Every row gives one point. The points of each table are mixes of a few directions, plus a little noise. Count the directions of each table, and those that both share. Where both have some left over, give the other angles between the two spaces (their principal angles), to ten degrees, smallest first.

First (7 x 2):
[[ -5  12]
 [-28  64]
 [  8 -18]
 [ -9  21]
 [ 11 -25]
 [  2  -4]
 [ 22 -50]]
Second:
[[  5  47]
 [  4  37]
 [  2  21]
 [ -4 -31]
 [ -6 -52]
 [ -2 -21]]
Directions: first 1, second 1, shared 0; angles 30

First:
[[  8  20  18]
 [-13 -32 -28]
 [ 21  53  47]
 [ -4 -11 -10]
 [-12 -30 -27]]
Second (4 x 3):
[[ 50  19 -51]
 [  1  12  16]
 [-23 -15  14]
 [-28 -16  21]]
Directions: first 1, second 2, shared 1

First, 7 rows:
[[ 26 -10   1  16]
 [  7  17 -14 -23]
 [-18 -24  23  35]
 [-45  29  -5 -18]
 [ -8  38  -7  26]
 [ -1 -17  -3 -39]
 [ 38 -33   4   3]]
Second:
[[  3  -1  -1  -1]
 [ 26  -8  -7 -13]
 [ 17  -6  -5  -9]
 [ 29  -9  -8 -15]
 [ 25  -8  -7 -13]
 [-95  31  25  49]
 [ -9   3   2   5]
 [  4  -1  -1  -2]]
Directions: first 3, second 1, shared 1

First, 6 rows:
[[-17   0   5  -2  16 -30]
 [-14   0   5  -1  13 -25]
 [ 23   0  -8   2 -21  41]
 [ 10   0  -3   1  -9  17]
 [ 42   1 -14   3 -39  75]
 [-44  -1  14  -3  40 -78]]
Second, 8 rows:
[[ 15   0  -5   1 -14  28]
 [  0   0   0   0   0   0]
 [-16   0   5  -1  15 -28]
 [ 31   0 -10   3 -28  55]
 [-39  -1  13  -3  35 -69]
 [ 33   1 -10   2 -30  58]
 [-45  -1  14  -3  41 -80]
 [ 20   0  -7   2 -18  36]]
Directions: first 1, second 1, shared 1

First:
[[ 20 -11  36 -20  -4  16 -21  44]
 [ -7 -14 -32  20 -12  -5  39 -24]
 [-25  -7 -54  22 -18 -11  12 -33]
 [  2  18  37 -36   5   9 -95  50]
 [  0  25  18  -7  22  -6 -14  -8]
 [ 18 -20  12   4  -5   8  42   8]
 [ -7   9 -17  17  10 -11  36 -37]]
Second:
[[ 22 -57  -6  21 -32   0  13  22]
 [ 21  -2  31  18  21 -29 -43  -8]
 [ -9  31   2  -2  24  -6  16 -28]
 [  3 -10   3  17  -1 -27 -78   2]
 [ 11 -34 -10  20 -18  -6   9   3]
 [-19  36   2 -51   0  47  39  25]
 [-28  38 -22 -23   7  22  45 -17]]
Directions: first 3, second 4, shared 3

First (9 x 9):
[[ 18  -7  18  22  35   3 -18   4  -8]
 [ 22  -6  19  30  49   7 -23   4 -12]
 [  2  65 -63  -5 -34  25 -37   0 -39]
 [-36  -7 -31 -35 -37  -6  57 -10  27]
 [  2 -27  34   2   9 -13   9   2  15]
 [-12 -56  36  -1  31 -17  51  -4  39]
 [ -7  40 -58  -5 -12  21  -4  -4 -20]
 [-10  -2  18 -25 -54 -18   0   2  11]
 [ 21   0  28  17  13  -2 -35   7 -12]]
Second:
[[-15   2   0  21   5 -25 -10 -22 -27]
 [ 27   0  -4 -21  -3  11  14  10  10]
 [-20   2   3  18   4 -14 -11 -14 -16]
 [ 78 -35 -48  24 -29 -82  45  69   8]
 [-11  16  15 -18  13  27 -10 -35 -13]
 [-28   7  11   9   8   4 -16 -22 -12]
 [-16  19  20 -25  14  41 -12 -38  -8]
 [-14 -11   3  -8 -13  39   1  53  58]]
Directions: first 3, second 3, shared 0; angles 70, 80, 90

First, 11 rows:
[[ 12   8  17 -20  10   0 -18 -20   9   5 -19]
 [ 27  -7  -9  81  -8  25  -3  -3  13 -13  23]
 [ 21   2   8  31   2  14 -15 -17  13  -3   0]
 [ -5  -9 -12 -36   5 -17  19  31  -3  -7  -6]
 [-39  11  11 -65   0 -20   0  -9 -21  21 -13]
 [ 44   0   7  80   0  32 -22 -26  25 -10   9]
 [ -9   3   1  18  -7   6  -3 -10  -6   5  10]
 [ 17  -6  -3 -20  10  -7   5  16  10 -10 -12]
 [ -9  -3  -1 -74  12 -26  12  24  -4   0 -23]
 [ 10  -3 -10  95 -17  29  -3 -11   3  -6  35]
 [-67   3  -9 -90  -6 -37  28  25 -38  19  -3]]
Second:
[[-25  -7  15   5  33 -48 -13  52 -33   5  19]
 [ 23   4  -9 -14 -19  31   9 -35  27  -5 -20]
 [ -6  -9  21 -32  48 -59 -16  62 -21  -2  -4]
 [-29   2  -4  47 -12   3   0   0 -22  10  33]
 [ 46   4  -8 -47 -14  34  10 -40  46 -12 -45]
 [-11   0   0  14   0  -4  -1   5  -9   3  11]
 [-28   4 -10  57 -26  19   5 -18 -16  10  34]
 [ 29   2  -5 -30  -9  22   7 -26  29  -8 -29]]
Directions: first 3, second 2, shared 1; angles 60

First:
[[ 26 -50 -61  27  -2  60 -50 -22 -11 -37  14 -38]
 [-21  40  48 -21   2 -47  40  18   9  29 -11  31]
 [-22  42  50 -22   2 -49  42  18   9  30 -12  32]
 [-15  29  34 -16   1 -34  29  12   6  21  -8  22]
 [-12  24  29 -12   1 -28  23  10   5  17  -7  18]
 [ 17 -32 -39  18  -1  39 -33 -14  -7 -24   9 -25]
 [ 14 -26 -31  14  -1  31 -26 -12  -5 -19   7 -20]
 [ 13 -25 -30  13  -1  30 -25 -11  -5 -18   7 -19]]
Second:
[[ 15 -29 -35  15  -1  34 -29 -13  -6 -21   8 -22]
 [ -8  15  18  -8   1 -18  15   7   3  11  -4  11]
 [ 22 -42 -51  23  -2  50 -43 -19  -9 -31  12 -32]
 [-14  26  32 -14   1 -31  27  12   6  19  -7  20]
 [-27  51  62 -28   2 -61  52  23  11  38 -14  39]
 [-12  23  27 -12   1 -27  23  10   5  17  -6  17]
 [ 16 -31 -37  16  -1  36 -31 -13  -7 -22   8 -23]
 [  4  -7  -8   4   0   8  -7  -3  -1  -5   2  -5]
 [ 26 -50 -61  27  -2  59 -51 -22 -11 -36  14 -38]
 [-23  42  51 -23   2 -50  43  19   9  31 -12  32]]
Directions: first 1, second 1, shared 1

First (8 x 14):
[[-46 -29  16  20 -22   0 -46 -17  27  67   9  41  12  60]
 [  3   2  -1  -1   1   0   3   1  -2  -4   0  -2  -1  -4]
 [ 30  19 -11 -13  15   0  30  12 -17 -43  -6 -27  -7 -39]
 [ 29  18 -10 -12  14   0  29  11 -17 -42  -6 -26  -7 -37]
 [  9   6  -3  -4   4   0   9   3  -6 -13  -2  -8  -2 -11]
 [ 39  25 -14 -16  19   0  39  15 -23 -57  -8 -35 -10 -51]
 [  0   0   0   0   0   0   0   0   0   0   0   0   0   0]
 [-63 -40  22  27 -31   0 -63 -24  37  92  13  56  16  82]]
Second:
[[ 49  26 -17 -15  17   2  56  16 -28 -67   0 -48 -15 -70]
 [ -9 -30   5  32 -37  11  29 -16   4  34  52 -18 -11 -22]
 [-25 -27  10  24 -27   5  -7 -16  14  46  28  10   0  16]
 [-26   5   8 -13  15  -9 -59   1  16  20 -38  45  18  63]
 [-24   1   7  -9  10  -7 -50   0  15  21 -29  39  15  54]
 [ 16   0  -5   5  -6   4  32   1 -10 -15  18 -25 -10 -35]
 [-18 -11   7   7  -8   0 -19  -7  11  26   3  17   5  24]
 [ 45  45 -17 -39  45  -8  17  27 -25 -79 -44 -22  -1 -33]
 [-12   8   3 -13  15  -7 -37   4   8   5 -30  27  12  38]
 [  5 -17   0  21 -24   9  36  -9  -4   9  40 -26 -12 -35]]
Directions: first 1, second 2, shared 1

First (11 x 18):
[[ 12 -17  -2   4 -17 -10  -7 -26   1  11  34  16   6  22  11  22  19 -32]
 [-16  25   2   6  19   4   6  25  -6   0 -49 -19   5 -33 -31 -39 -19  32]
 [-33   5  18   7  22  -6  -6  18 -17  -6  -4   5  59   1 -18  14  -2 -23]
 [ 11 -32   3 -10 -17  -3  -7 -23   5  -7  63  24   3  43  41  57  20 -43]
 [ -2  -3   1 -21   8  18   8  22   9 -28   2  -7 -24   3  28  14 -15  24]
 [ 11  -9  -4   3 -13  -6  -3 -18   2   9  18   8  -4  11   6   8  12 -15]
 [ 46 -10 -24  -9 -33   7   7 -29  23   8  13  -4 -77   4  27 -13   6  25]
 [-30  18  11 -18  35  23  11  55  -1 -37 -37 -21   1 -22   2  -6 -34  45]
 [ 27  -3 -14  18 -28 -17  -6 -41   2  36   7   7 -13   1 -16 -21  21 -16]
 [-47  10  23  -7  40   8   0  47 -15 -29 -16  -4  55  -5  -8  18 -20  -1]
 [ 20  16 -15  27 -18 -18  -3 -30  -2  43 -30  -6 -10 -25 -43 -55  12   5]]
Second:
[[ -7 -11   9  23  -5 -22 -17 -20 -15  25   9  17  42  10 -13   8  29 -49]
 [  9 -10  -2  -1  -2   3  -3   9   4   0 -24  -7 -40 -11  26 -12  10  18]
 [ 13 -23   2  24 -12 -18 -19 -13  -7  29 -26   6 -23  -9  22 -19  44 -20]
 [ 13  11 -11  -8  -6   8  11  -3  10  -3  -3  -9 -25  -7  -6 -14 -15  27]
 [-24 -19  19   2  17  -3 -13  24 -12 -12  -5   8  21   6  29  26  17 -23]
 [  5  17  -9 -16   0  14  16   4  11 -15   7 -10 -13  -2 -11  -4 -28  30]
 [-21 -30  21   5  17  -4 -19  29 -13  -9 -21   6   2   1  48  20  31 -21]
 [ 11  66 -29 -30 -11  21  45 -30  22 -17  64 -11  36  12 -95  -4 -87  39]]
Directions: first 3, second 3, shared 2; angles 80

First:
[[-22  12  -5  -1 -14 -36  14  -8  14  10 -30 -11   8 -21   4 -33   0  25
   -1 -41]
 [ 16 -11   7  -3   5   9 -18  -4 -13 -14  14  -1 -13  10  -6 -11   6 -18
   -4  10]
 [-14  10 -10   0  -3 -12  18  -3  17  22 -23   3   8  -5   6   8  -7  23
    9 -20]
 [-24   4  10   0 -12 -19   6   4 -10 -20  14 -14  19 -37  -2 -26   3  -7
   -3  -4]
 [  7  -5   6  -2  -2  -4 -12  -5  -8 -11   3  -6  -9   1  -4 -23   6  -9
   -7  -3]
 [ 44 -19  -7 -11  30  49 -21 -10  -4  18   7  24 -32  58  -2  50  -5 -17
   21  31]
 [-12  -2  11   2   1  16   3  17 -19 -24  44  -1  22 -24  -3  21  -1 -26
    4  38]
 [ 32   2 -14  21   7  30   0  20  23  20 -16  21 -16  52   7  54  -3  20
  -26  22]
 [-28   8   2  -7 -13 -34  11 -11   1  -2 -13 -15  13 -34   0 -40   1   9
    7 -34]]
Second:
[[  3   3  10  14  -9  -6  -8  15  -4 -20   8  -7   1  -5  -2 -16   7  -3
  -31  11]
 [-39   4  15 -51  30  -1  12 -30 -25  24  26   3  22 -47  -3  19 -21 -30
   95  16]
 [ 19   0  21  -4  11  -2 -27  -2 -11  -4   3  -2 -22  12  -5 -21   4 -14
  -12  22]
 [ 10  16   7  17   4  -1  -2  22  16  16 -15   8  -6  17   6  20  -3  17
  -28  24]
 [  1  -8   1   3  -9  -3  -7  -2 -10 -22  11  -9  -1  -7  -4 -24   8 -11
  -11  -8]
 [-20 -13 -55  11 -28  10  46  -6  27   3 -17   3  29  -1  10  27  -1  34
   12 -67]
 [ 15  -3 -15  15  -8   5   1   5  15   2 -18   3 -10  25   3   3   4  17
  -24 -16]
 [ 10   2  16  -6  11  -2 -16  -2  -8   2   3   0 -13   6  -3  -9   1 -11
   -1  18]]
Directions: first 4, second 4, shared 3; angles 60

First, 10 rows:
[[ 19  -7 -11  -2  -1   1   6   1  14 -13 -36   6  -1   8 -24 -50 -10  28
   -8  10  -7  10  28  -5]
 [  4 -11   3  21 -10   5 -10   7   8  -1 -21  11  -8   8  -6 -20 -13   1
   -4   3 -13   6  13  15]
 [ -3  -6   8  14  -5   3 -13   4  -8  10  -4  12 -10  -3   4  -2 -10 -15
   -2  -4 -10  -3  -5  14]
 [  7  20  -4 -59  32  -7   5 -20 -53  26   6  23 -10 -43  -4 -37  -8 -10
  -10 -11   6 -24 -29 -29]
 [ 11  -6  -5   5  -3   2   1   2  10  -7 -23   5  -2   7 -14 -30  -8  14
   -5   6  -7   7  17   1]
 [ 22   2 -19 -26  10  -3  18  -7   9 -15 -28   0   7   1 -27 -51  -1  36
   -7  12   5   7  24 -23]
 [  7  -5  -4   6  -4   2   3   2  13  -9 -14  -2   2   9  -9 -14  -2  13
   -1   6  -2   8  15   1]
 [-22  38 -12 -60  26 -18  39 -19  -8  -8  82 -53  39 -14  29  95  56   1
   22  -6  52 -13 -41 -48]
 [-17 -25  31  68 -27  14 -45  20  -8  25  -9  30 -31   6  19  15 -30 -49
   -3 -12 -36  -2 -10  57]
 [-28  -1  12  34 -17   1  -3  11  24  -7  45 -32  15  21  32  93  25 -19
   19  -3  11   5 -13  18]]
Second:
[[ -4  -2   0  -3 -19  -5 -10   2  30  13  18 -16   2   5  12  28 -10 -29
  -13  -5   1  11 -20  16]
 [ 27  -9 -15 -14  -6  -1   0  -2  23  -2 -41   9  -5   4 -27 -65 -25  16
  -22   9  -9  15  21  -1]
 [  9   3   3 -18  16   2  -8  -7 -41  19 -20  35 -19 -26 -10 -52 -19  -5
   -9  -6 -12 -16  -6  -6]
 [-18   2  27  21  19  10 -19   1 -75  23   5  43 -26 -28  15  -1  -3 -24
   15 -15 -17 -33 -19   9]
 [ -2   3 -14  -1 -12  -6  21   2  50 -26  19 -45  29  27   3  44  25  20
    7  11  21  19  12  -8]
 [ 38  -2 -34 -49 -11 -12  16 -10  62  -8 -34 -19  12  11 -34 -64 -23  25
  -36  14   7  30  19 -15]
 [-22  12   5   2   5  -3  10  -1  -6  -6  43 -23  15   2  23  67  31  -5
   20  -4  19  -7 -16  -8]
 [-29  -6  28  62   7  15  -9  14 -44 -11  11  16  -8   6  19  42  24   3
   38  -4  -9 -19  10  15]]
Directions: first 3, second 4, shared 3

First:
[[  5   5 -25  47  16  17  48 -14 -35  27 -52  11 -14 -12  -7  -7  12  -8
   10 -30 -21 -20   7 -37   6  26 -27  17  32  15   5 -29]
 [  6 -16 -31 -19  -9  12 -30   2  51  11  -7 -26  49 -34  22  73 -46 -24
   29 -63  14  21  -7  62 -15 -50 -36  39  -4 -53  26  25]
 [-25   2 -12 -19 -28 -17 -58  -1  11   3  12 -14  42   3  19   6   3   5
  -12  50  18  23  10  50  25 -57  29 -24 -63   1 -15  10]
 [ 18 -23  -2   0   5   9 -47  22  30  26   8 -12  42  -5  -4  37 -23 -18
   26 -13 -12   6  13  40  -7 -65  36  13 -21 -15 -23  17]
 [ 10   8  62 -22   1 -13  26   6  -5 -45  35  22 -53  32 -23 -60  37  18
  -26  39   5 -19 -13 -53  -4  62  22 -15  19  16  -2   5]
 [-17  14  11 -14  22 -15   5   6 -31 -22  48   4 -36  22   6 -25 -13  31
  -20  37   1  11  -3 -15 -16  34  11 -57   0  34 -10  -4]
 [ -2   8 -15  36  12  -2  54 -20 -33  11 -43  16  15 -14  28  -4  28 -23
    3 -24  -2 -27   4 -54  16  27 -38  12  25   9  15 -17]
 [ 16  -9  -7  14  11  12  27  -2   9  10 -25   2  12 -18   7  26  -6 -24
   20 -53  -4 -13  -3 -14 -10   8 -32  35  33 -20  18   2]
 [-10  12  18 -25 -27   1 -25   1   3 -22  21  -4 -56  25 -47 -49   9  43
  -26  56   2  17  -7  20   4  16  33 -20 -20  15 -13  -8]]
Second (9 x 32):
[[  8 -41 -31  -5   2   2  -8 -12  12  -6 -22 -29  -3 -14 -12 -18  13  11
    5   3  15  -5  12  -3 -14  -5 -16  34   4  15  -5 -15]
 [ -6  38  65 -22  54  11 -11  -4  -3   9  29  -9   4  38  36  44 -23  33
    6 -14 -30   9  20 -25  50 -11  93 -64  23  -1 -27 -43]
 [  4 -48 -56  23 -28 -19  10  15 -18 -15  -2  13  -9 -16 -34 -67  26 -23
  -14  39  21 -22  -9   2 -54  12 -69  33 -22  29   4  32]
 [ -9 -34 -56  -4 -42  18 -11  -1  16 -16 -19  11  12   7 -36 -28  -4 -21
  -13 -23  14 -23 -18  46  -8 -19 -77  43  -2 -50  33   3]
 [  7  16  22  -5  15  -2   1 -11  10  10  -8 -20  -4 -15  19  30   0  14
   13  -5  -2  19  10 -13  11   4  34  -2   6  14  -8  -8]
 [  6  37  37  12  10 -18  16   6 -14  14  14   8 -10 -14  21  19   3  -2
    7  16  -9  18   0 -22  -2  19  34 -24  -9  27 -11  20]
 [ 20  87  73  25   7 -35  36   3  -8  37   4   2 -19 -57  51  67   6  -5
   26  20  -7  56  -2 -37  -2  43  62 -24 -19  50 -10  51]
 [ -5  -8  -3 -14   6  15 -12  -5   9  -5  -2  -5   7  17  -2   3  -9   9
   -2 -17  -4  -9   3  10  16 -15   5  -2  11 -22   0 -22]
 [-21 -43 -51 -12 -23  26 -23   9  -3 -27  11  29  18  52 -39 -49 -13 -16
  -31 -19  -1 -46 -15  44   4 -31 -64   6   7 -61  22 -18]]
Directions: first 6, second 4, shared 1; angles 70, 70, 80

First:
[[  5  -6   3  -2   2   4  13  -3  10  -1  -5  10   7  15   2   8  -4  13
    4   3   1  -2   0  -8   4   7   6  -6  -3  -8  -2  10]
 [ -3   7  -5  -5   5  -4   2  -2  -1  -9  -7  -1   4   5   0  -1  -1   0
   -1  10  -2  10   1  -6   1  -4   3   4  -4  -2  -5  -8]
 [ 22  17   1 -15   6  -9  -7 -11  -4   4   7   3  15  13 -11  24  -6  14
    0  -6   1  -6 -11  -5  -1  -2   6   7   0   4   1 -10]
 [-34 -20  -4  22  -8  10   7  16   2  -9 -11  -8 -23 -22  16 -37  10 -26
   -2  10  -2  12  16   9   1   0 -10  -7  -1  -4  -1   9]
 [ -9 -13   4  15  -9   7  -6   9  -2   9   7  -6 -15 -20   4 -15   6 -13
   -1 -11   1  -8   4  13  -2   2  -9  -5   7   4   7  10]
 [-15   4  -8   1   2  -3   0   4  -4 -13 -10  -7  -5  -6   5 -15   4 -13
   -3  14  -3  16   7  -1   0  -7  -2   4  -4   0  -5 -11]
 [ 25  20  -2 -23  12 -10   4 -16   1  -4  -2  10  25  30 -11  31 -11  25
    2   6   0   1 -11 -17   2  -1  14   7  -6  -2  -6 -12]
 [ -8  -6   3  12  -9   3 -14   8  -8  10  11 -10 -15 -25   1 -14   7 -17
   -3 -13   0  -7   2  16  -4  -2 -11   0   8   8   8   3]
 [  9   9  -1  -8   4  -5  -2  -5  -2   0   1   1   8   7  -5  11  -3   7
    0   0   0  -1  -4  -4   0  -1   4   4  -1   1  -1  -6]
 [ 32  18   2 -26  13  -9   9 -19   7  -1  -1  16  30  39 -12  40 -14  35
    5   3   2  -4 -13 -21   3   4  18   3  -6  -5  -6  -6]
 [-23 -28   7  29 -17  15  -5  18   0  13   9  -9 -29 -36  11 -32  12 -26
   -1 -16   1 -10  10  23  -2   4 -17 -11  10   4  11  21]]
Second:
[[  0  -1  -4  11  -8  -7  -2   3   5  18   8 -11  -8 -13  -2   6  -2  -7
    7  -7   3 -18   3  -3  13  -1  -6   1   5   4  31  19]
 [  0   0  -3   9  -7  -5  -1   3   3  14   6  -9  -6 -10  -2   4  -2  -5
    5  -5   2 -14   2  -3  10  -1  -4   0   5   2  25  15]
 [  0  -1  -2   8  -5  -4  -1   2   3  12   5  -7  -5  -8  -2   4  -1  -5
    4  -4   2 -12   2  -2   9  -1  -4   0   4   2  21  13]
 [  0   0   0   1   0   0   0   0   0   1   0  -1  -1  -1   0   1   0  -1
    0  -1   0  -2   0   0   1   0  -1   0   0   0   3   2]
 [  0   0   2  -5   3   3   0  -2  -2  -8  -3   5   3   5   0  -2   1   3
   -3   3  -2   7  -1   1  -5   0   2  -1  -2  -1 -13  -8]
 [ -1   0  -2   8  -6  -6  -1   2   4  13   6  -7  -6  -9  -1   4  -1  -5
    5  -4   2 -12   2  -2   9   0  -4   0   4   2  22  14]
 [  3   1  11 -33  25  22   5  -9 -15 -54 -23  32  24  39   6 -17   6  19
  -21  18  -7  53  -9   9 -39   2  17  -2 -16  -9 -95 -59]
 [  0   0   1  -3   3   2   0  -1  -1  -5  -2   3   2   3   1  -2   1   2
   -2   2  -1   4  -1   0  -3   0   1   0  -2  -1  -8  -5]
 [  0  -1  -2   5  -4  -3  -1   1   3   8   3  -5  -4  -6  -1   3  -1  -3
    3  -3   1  -8   1  -2   6  -1  -3   0   2   1  15  10]]
Directions: first 3, second 1, shared 0; angles 50
